Each row is a point. To make a cloud, some directions were put in groups of two or more. Within a group, all points are equally far from the middle, so they leave a hole (a ring in 2 directions, a hollow ball in 3). The other directions are filled evenly. Then the cloud was stretched, turned, moved and blurred a little. How many holes are there, and how many directions does each take, smallest first?

Cloud (13 x 2):
[[-14  49]
 [-70   1]
 [ 22  35]
 [ 31 -36]
 [-70   4]
 [-45  41]
 [-40 -56]
 [ 14 -53]
 [ -3  48]
 [-70   1]
 [ 39   1]
 [ -6  49]
 [-51  36]]
Holes: 1 (2)

Cloud:
[[ 50  39  -4]
 [ -6 -35 -35]
 [ 10 -34  88]
 [ 61  26  54]
 [-28 -57  19]
 [ 34  47  60]
 [ 55  40  42]
 [ 47  -8  84]
 [-16 -64  40]
 [ 34  27 -31]
 [-44 -21  -7]
 [-15  -8 -38]
 [ 43 -68  24]
 [ 25 -43 -32]
 [-27 -34  72]
 [ -1 -17 -42]
 [  4 -71  11]
 [-22 -43 -19]
 [-34  -2 -26]
 [-20  39  68]]
Holes: 1 (3)

Cloud (32 x 4):
[[  6  -8  27   6]
 [-72  42   0  -9]
 [-23  44  57  62]
 [-12  52  44 -19]
 [ -7   6  21 -10]
 [ -3  73  16 -10]
 [-48  30  13  20]
 [-12  60  48  -2]
 [-49  39 -16 -24]
 [-76  33  -7 -10]
 [ 76  -4  11  21]
 [ 38  42  -4  12]
 [-46  14 -24  18]
 [ 20  32 -34  48]
 [ 20  39 -70  -5]
 [  7  12  30  28]
 [-12  27   6  11]
 [ -6   4 -42  38]
 [-67  19 -19  -2]
 [ 42 -24  18  70]
 [ 55  30  10  -3]
 [ 12  95   6   1]
 [ 31  -2  42  37]
 [-19 -50 -33  31]
 [ -9  62   5  13]
 [-42  -6 -15  32]
 [-34  54  42  43]
 [ -1  31 -45  44]
 [-29  27 -17  34]
 [-28  -3  -4  35]
 [ 11 -13 -58 -16]
 [-16  40 -34 -28]]
Holes: 0

Cloud:
[[ 14 -18 -75  62  12 -12]
 [-31  63  -1  -1  35 -11]
 [ -3 -81  17 -16 -10  -6]
 [-15   4 -58  31 -55  29]
 [-26  -1 -75  36  29  -1]
 [-35 -33  36  50 -37 -36]
 [ 37  18  80 -43  -1  31]
 [ -1   9   8  59 -12 -73]
 [-32  -6  37 -25  52   8]
 [  5 -13 -68  42  47 -10]
 [ 22 -11  68  33   7  50]
 [ 18 -26  -8   5 -52  70]
 [-27  11  16  55 -32 -61]
 [-23  39  42 -17 -21  61]
 [-52 -13 -63  27 -36 -27]
 [ 15 -29  58  40 -35   9]
 [ 46  11  13 -73  -5  65]
 [ 39   6 -37  62  46  22]
 [-51  11 -27  16 -67  11]
 [-12 -23 -79  59   6 -12]
 [-44   9 -26   3 -71  -3]
 [-28   0 -15   1 -59  67]
 [-17  47 -45  27 -54 -16]
 [ 38  19   7  56  13  53]
 [ 25 -52 -41   7   5 -32]
 [  6 -59  -8  52 -18 -36]
 [ 33 -43  56  17   6  61]
 [ 72  38  23 -55  20  19]
 [  3  16 -62 -18 -42 -19]
 [ 16  51  -4  -4   5  75]
 [ 21  26  81 -24  21  33]
 [ 30  12  54  25 -17  60]
 [ -2 -19 -17  -3   0  95]
 [-33 -73   4  50 -30  -3]
 [ 21  74  29   2  40   9]
 [-33 -67  56 -16   5  39]
 [ 18  35 -72 -13  36  19]
 [ 13  54 -24 -55  28  26]
 [ 18  75 -24  54  -5 -15]
 [-58 -18  10  74   3  -8]
 [-59 -46 -38  53 -31  -2]
 [-20  34   3  21 -52 -49]
 [ 25 -22 -35   4  70  -1]
 [-26 -11  67 -29 -42 -12]
 [-52 -41 -19  14 -39  60]
 [ -2   9  58  30  46  19]
 [-69  18 -10  35  16   6]
 [ -7 -16  10 -64 -33  74]
 [-51 -46 -16  72  -7   4]]
Holes: 2 (3, 3)

Cloud, 76 rows:
[[ -2  40  -2  26  19 -32  39 -75]
 [ 54  49  30  -7 -34 -24 -33   8]
 [ 64  54 -18 -30 -17 -32 -40 -13]
 [ 32  38  37  64  36 -34  25  59]
 [-44   4  45 -29  12 -55   5  62]
 [ -4  42   3  -1 -19   1  53  46]
 [ 34  32 -65  19  -8 -26   8  66]
 [ 66  40 -70 -21  15 -52 -11 -47]
 [ 11 -29  34  -6 -21 -76  31  21]
 [ 17 -20 -32  39  46   7 -17  19]
 [ 15  44   3 -20  -7  -4   5 -64]
 [ 40  18 -10  15 -21  16 -15  66]
 [ 72  10 -20  -9  28 -58   0  18]
 [-28  35  -1   9  41 -19 -32  -3]
 [ 51  34   4  -5  39 -39   6  48]
 [ 38  43 -29 -14 -30   4  44 -71]
 [ 28  60  38  13 -62   6  -1   8]
 [ 18  56  18   3  62  -2 -13  35]
 [ 31  64  -4  -4 -40 -50 -17  11]
 [ -1 -20 -31  -4 -28 -23 -35  23]
 [ 20 -32 -49  27   9  -1 -23  34]
 [ 17  30  -6  -3   2  16  56  22]
 [  6  24   6 -44 -29 -50  11 -38]
 [  3 -13 -10 -30  10 -27 -23  52]
 [ 60 -26  31  17  -3  -5 -32 -29]
 [ 18 -53 -50   9  12 -19  10  30]
 [ 39 -27  29  16  -6 -22  24 -19]
 [ 66  21  79  -1  19 -14 -13  12]
 [ 39  19 -26 -38  75 -38   0   2]
 [ 53  -5  -3  68  13 -45  29  30]
 [ 28  -3  32   4   2 -83 -61  12]
 [ 49  52   1 -49 -31  28 -45   3]
 [-10 -10  32 -37  49 -44  29  -3]
 [ 43  44  -9  -6 -16 -25  65 -31]
 [ 13  28  48   2  -3 -87  35  58]
 [ 15 -52  22   7   3   5  -4  49]
 [  7 -16  23 -41  20   1 -80 -23]
 [-12 -16  11  29 -17 -24  68  42]
 [ 25  -6  23 -31 -10  19  40  29]
 [-10  28   1 -72  19   3 -11   9]
 [-62   2  25  -4 -32  -1  22 -38]
 [ 17 -62  31  50  39 -28  18 -20]
 [  8  -9  45  35 -30 -53  52  75]
 [ -8  24  28  35  21 -20  14  59]
 [  5   9  32  73  20  27  -1  45]
 [ 13  11 -11 -25  24   9 -34 -76]
 [ 60  33  37  28  14 -29   2  84]
 [ 32  54 -14 -58 -39 -11 -31  57]
 [ 25 -50   0 -38  30 -10  13   2]
 [ 41 -23 -20  54  33  17 -17  40]
 [  2 -49   9  26   8 -14  10  49]
 [ 67  -3  15  23  13 -12  21   7]
 [ 73  61  19   5 -21 -35 -11   6]
 [ 29   5 -25  30   1 -65  44  54]
 [-11   5 -10  13  -5 -51 -49  54]
 [ 47  14 -38   6   3  25 -44 -45]
 [ 95  -8  -2   7  -5  11  21  10]
 [ 59  -9 -10  -1   4 -75  -8  10]
 [-14 -18 -20  15  24   4 -27   0]
 [-27  13  -4 -49  12 -56  18  45]
 [ 50  59 -40 -36  29 -49 -39 -48]
 [  1 -32  28 -12  83 -15  -8  -5]
 [ 44  46 -14  38 -18 -54   9  -9]
 [ 47  28 -19 -15  67 -31  24 -30]
 [ 48 -41  -8 -11 -15 -45  15  58]
 [ 19  25  29  24 -19 -45  32 -17]
 [ 10  22 -55  24  14 -42  52  37]
 [-15  -7  26  -9  49 -20  27  10]
 [-31 -10   1   1   6 -84  78 -26]
 [ -2  22 -11  30 -19  -1  37  51]
 [-14  -8  -7  14 -18 -39   4  72]
 [ 38  -9 -12  56 -25 -10 -43  -1]
 [ 40   4 -33 -45 -32  50  -2  17]
 [ 19  -8  27  15  63 -17  15   3]
 [-29 -12  36  49 -21 -47 -27  89]
 [ 11  17   7 -31 -32 -54 -36  -1]]
Holes: 1 (2)

Cloud, 105 rows:
[[-48 -14   3  -1  -9 -66  40 -53   8]
 [  7  13  39 -31  66 -36  53 -48  16]
 [ 13  49  14  10 -11  42  37  12  18]
 [ -5  20  24 -63 -17 -27 -43 -11  29]
 [-27  17 -21  -1  41  -3 -27  21 -10]
 [-11 -29  32   7  36 -61  10   8 -12]
 [  0  34  15 -67  24 -21  16  12  27]
 [  6 -13  46  27 -22 -38 -34 -61 -47]
 [ 12 -27 -51 -32  -5 -95 -19  33 -36]
 [-11  34  10  36  11 -30 -14  -5  26]
 [-44  -6 -44  46  28 -11   9 -10 -46]
 [ 48 -13  -2  -2  57 -43  78 -48  -3]
 [ -6  65 -12  24 -50  42  55  68  17]
 [-36  57  17 -18  19  24  33  -4 -23]
 [-37  17 -63  -4  49 -29  47 -19  11]
 [ 11  -6  -2 -49  55 -44  39 -59 -15]
 [-29   6  22  45 -18  35 -20  -1  50]
 [ -9 -13  -8  -1  21 -12  18  55  58]
 [  1 -66  32 -53  27 -29 -38 -13  17]
 [-48  44 -18  -5 -23  18 -28   4  31]
 [-41   4 -24   8  -5 -70  52 -37   5]
 [-30  47   5   2 -52 -43  38   6  30]
 [-38   6 -25 -33 -10  25  67  24  17]
 [ 32  42  -3 -31  43  -9  68  37  16]
 [ 42 -36  29 -47  41 -45  20 -92 -34]
 [-29 -22 -43  12  33 -35  31 -24  28]
 [-80 -10 -50  27 -50  -8 -18 -19 -13]
 [-47   4 -28  17  27 -23  -4  16 -59]
 [ 52  19  26  -9 -25   9  16  28  15]
 [ 17   4   1 -50  35 -13  66  15  42]
 [-13 -41 -48 -43   6   6 -30  46  -7]
 [ -3  -4 -58  15 -11 -57 -13   1  -6]
 [  8  15   3  -7 -56 -10  42  -4  -1]
 [-40  25 -23  27 -40  26 -21  25  46]
 [-82  26 -26   4  16 -43  42   9  -2]
 [  9  45  36 -75  33 -41  15   4 -25]
 [ 35 -21  51  -7  14 -17  36  55  25]
 [ 25   9  51 -12 -43 -20  46 -23  51]
 [-30  -3 -42  -4  33   1  24  29  52]
 [-34  13  42 -12 -19 -41  -2  49  42]
 [-64  42   1  35  29  -7   9   1  21]
 [ 62  10  18  -6 -17  -9  18  -6   3]
 [-41 -20 -32 -25 -21 -78  -3  -3 -14]
 [-42 -20   3 -67  13 -50 -24  11  -6]
 [ 29  22  33  24  40  34 -32 -50 -19]
 [-10  31 -22  -4 -30 -59  62 -13  -9]
 [-13  20  78 -30   1 -55   1 -27  43]
 [-46   3  -7  16 -44 -30  20 -47  29]
 [-73   2 -29  32  11  18  12  26  15]
 [ -6 -23 -16   2 -35  43  -7 -56 -36]
 [ -7  10  55 -67 -11 -25  43  40  -9]
 [-37 -13 -60 -31  29 -39 -29 -57 -31]
 [-24  -4   4  35  10  16  31  52  14]
 [-41  21  15  56   1  30  14  37  15]
 [-44 -25 -23 -28  18  19  16 -19  49]
 [-47 -11 -75  -1 -32 -12 -33 -11 -14]
 [ 13  42  16 -11  35  -1   5 -57  46]
 [ 10  59  56  10  -4 -18  30 -17 -22]
 [-15  20  -1 -13  38  -2  70 -21   1]
 [-13  22  17  -8  40 -22  20  -5  56]
 [-56  -9 -10  11  17  35   0   0  48]
 [ -1  40 -54 -15 -27 -18  34  -7 -36]
 [-69  -1 -38 -59 -21  13   2 -38 -32]
 [ 15  -4 -13  12 -33  -3 -29  30  36]
 [-22   9 -71 -57 -34   3 -22 -31  -6]
 [ 52 -19   5  35 -38 -12  26  26  29]
 [ 26  34 -22  25  -6 -12   8  86  21]
 [  5  32  48  16   9  32  -3 -15 -18]
 [-32  23  25  15  56 -21  -8 -38  26]
 [-66  11 -14 -36  -9 -48  46   4 -10]
 [-21  38   1 -60 -37 -40 -30  37  18]
 [ 57  28  68  14   3 -48  30 -15  -6]
 [-48 -44   0 -28   9 -44 -29 -37 -16]
 [ -2  -8  20 -29  -4 -59  29 -36 -72]
 [ 71  42  14  48  48   5  38 -56  11]
 [ 10   2  -4 -57 -34 -15 -32   2  54]
 [ 16   8  14  49 -34  23   3  18  23]
 [  0  32  46 -77  -4 -41   2  16  25]
 [-35  11  10  13   6   8  20  40 -36]
 [ -1  -1  -5   4  22 -46  44  19 -56]
 [ 22  11  -1 -76  44 -36  39   8 -17]
 [ 30  22  25 -17  32   7  40  29  -2]
 [  6 -13  49 -21 -23 -28 -21  25  67]
 [  7   3 -42  45 -46 -18   8  50  22]
 [-53 -38  32  -4  13 -19 -28 -27 -24]
 [ -5   3  55  -6  -9 -30 -42  17   5]
 [ 33 -15  17   4 -44 -45 -17  28  -5]
 [-18 -20  48  -5  22 -57   3   7 -49]
 [-43 -36  -9 -40 -10  28  16 -75  18]
 [-58 -38  -6  11 -28 -38  19  42   2]
 [ -6 -37  17   9 -28  -1  34 -34 -23]
 [-24  -4 -24  -3  27 -19  63 -55  17]
 [ -7  29  36  26 -17 -87  -7  23   6]
 [ 23 -22 -28 -17  25 -56  -1   0 -68]
 [  5  41  14 -10 -15 -11  24 -30  37]
 [  2 -27 -37   4 -49 -60  -3  46   0]
 [ 41   3  52   1  56 -42  42  11 -14]
 [ 76  26  13  -5  -7 -25  31  34  10]
 [  4 -53   2 -25  45  -3 -38 -30 -16]
 [ -6  22   0 -54 -59 -62   3  18  19]
 [  6   6  27 -42   8  44  32  14  18]
 [ 29 -17   1  11  25 -23  40 -71 -34]
 [-30  -3 -14 -45 -27 -48  29 -31 -16]
 [ 28  45  -2 -25 -23 -70  47  28  42]
 [  1  47  -6  -8  -1  51  46  49  15]]
Holes: 2 (2, 2)

Cloud:
[[-46 -42 -18  58   8  -6  18  70  -4]
 [ 29  -2  20 -60 -17   2 -45 -14  16]
 [-40 -25 -50  13  16  58   0 -13   6]
 [ 40  22 -43  47 -15 -20 -22  -2 -38]
 [  1 -40  13   8   6  -1  56 -48   9]
 [-39 -41  28   1  52 -18  53   7  -1]
 [-25 -32 -76  12  30   7 -48  25  -6]
 [ 44 -25 -25  61  13 -34  10   1  24]
 [ 44 -30 -43  36   3 -10 -11 -15  27]
 [ 32  45 -11  15 -13 -15 -23 -36 -33]
 [ 11  63 -28  13 -25 -16  71  26   0]
 [  8  32  30 -28 -25 -79  68 -18  13]
 [-39  -1  16  21  51 -50  -5  -2 -93]
 [ 35   8   1  52  37 -85  32  10 -47]
 [ 55 -38 -47 -10  16 -48   2 -29 -29]
 [ 66  -2 -32  46  11  16  18  -8  37]
 [ 16 -57 -18  64  -9  13 -18  40  18]
 [ 57  -9  32 -63  47  13  -4   1 -25]
 [-53 -13  22 -15  11 -51  47  49 -53]
 [-27 -31 -73  11  34  12 -39  24 -10]
 [-37 -57   0 -14  59  43  14  41 -46]
 [-33  53   2 -12  31 -42  58  18 -54]
 [ -4  16 -37 -27  46  36  -2  25  24]
 [-54  -1 -40  -6  54  27   7  -9   8]
 [-59 -61 -26  16  15 -25 -15  80  49]
 [-29  -1 -63  44  41 -17  12  50  54]
 [-10   9 -47 -36   2 -15  -1  25 -71]
 [-60  47  13 -10  15 -24  15  18   9]
 [ 39 -16  37 -58   7  45 -36  18 -26]
 [-15  26 -50  13  14 -44 -81  30  -9]
 [-36  -2  42 -72  25   6  43  24  -1]
 [-34   6  20 -68  35  16  37   6  -7]
 [-12 -24  -9  27 -24 -70   1 -27 -12]
 [-28  25 -23  27  19   3 -51  74 -33]
 [-11 -12  58 -51  54  17  34 -21 -44]
 [-32  52  -2 -19  17  18   3 -43 -27]
 [-13  38  27   9 -24 -31  63  -8  -5]
 [ -6 -48 -10 -32 -30 -70 -58  -7 -14]
 [-56 -20  15  26 -11 -17  26  74 -31]
 [ 40   2  -6 -38 -23  64  25   9   8]
 [-51 -39   5  19  47 -77  18   5 -14]
 [  2  37   3 -23 -34 -24  37 -53  61]
 [ 17 -16 -25  23  56 -75 -14  31 -29]
 [-58  22  -4  17  17 -89  21  13  -9]
 [-30   2 -29 -48  39   7  17  27  46]
 [ -3 -25  15 -10   9 -81 -37  60 -10]
 [  4 -53  -9 -12  34 -18 -23 -47 -16]
 [ 35  21  25 -58 -20 -23  37 -60  -4]
 [ 10 -14  49 -66  18  15  10 -47 -32]
 [ 32 -20 -52 -23  65   4  11  12 -39]
 [ 38  55 -37  13 -45  15 -15  15  61]
 [ 35  55   7  20  30 -85  23  11 -29]
 [-51 -40 -16  41  -2  48   7 -28  16]
 [ 48  -7  -2   2 -26  17 -10   5  88]
 [  7 -59  12  21  13 -19  44 -46 -54]
 [ 47   1 -50 -20  25  49  46 -17 -19]
 [  5  74   0  46  30 -24 -41  22  14]
 [-85  32  -6  38  18 -17  -5  42 -27]
 [ 12 -71  14 -11   2 -24  19 -47  -2]
 [  6  -7   0 -14  25 -49 -49  17 -66]
 [-27 -62   8   5 -17 -74  40 -17  -6]
 [-12  54 -10 -54  24   8  45 -37 -46]
 [ -2  -8  17  14  34 -50 -42  38 -59]
 [ -7  -9 -26 -14  37 -23  72  30  43]
 [-36 -28   0  44  70 -44 -13  -5 -33]
 [ 88  51 -15  -8 -13   1  28 -30  35]
 [-12  46   9  21 -33 -47  34 -23  24]
 [-50 -34 -48   0  35  -2  16 -21 -59]
 [-12  -1 -39 -39  43  40  17   4  -1]
 [-29  12  42 -43  22 -24  49   4  38]
 [-14  -6  32   4   8  13 -46  90 -39]
 [ 43  67   1  36  12   9   3  43  44]
 [ -1  40 -21 -62  13  -5   0  42  -4]
 [ 13  20  -5  17   9 -35  13  76 -29]
 [ 45  21  11 -52  -4 -11 -24 -20 -25]
 [-28 -36 -54  -8  48  14   4  15 -51]
 [ 13 -32 -23 -32  39 -63  -9  53 -61]
 [ 20  11  15 -95  14 -13  21  53 -22]
 [ -8 -15 -40   1  41 -12   5  53  61]
 [ -2 -29 -40  52  -6   1  42  35 -24]
 [ 14  20  71   9   1  -7  36   0  13]
 [ 41  19 -30   8  -1 -13 -28  -2 -71]
 [ 44  54  35   0  38 -21  11  12  -4]
 [ 59  62  -3 -34  37 -18  36  39  -6]
 [ 15  35 -41  65 -26   2  15  43 -19]
 [  3 -33 -29 -61  48 -67  31 -69 -18]
 [-58 -17 -16  38  73 -21  27   1 -40]
 [ -8 -21 -48   6  29 -66 -65  -5 -23]]
Holes: 3 (2, 2, 2)
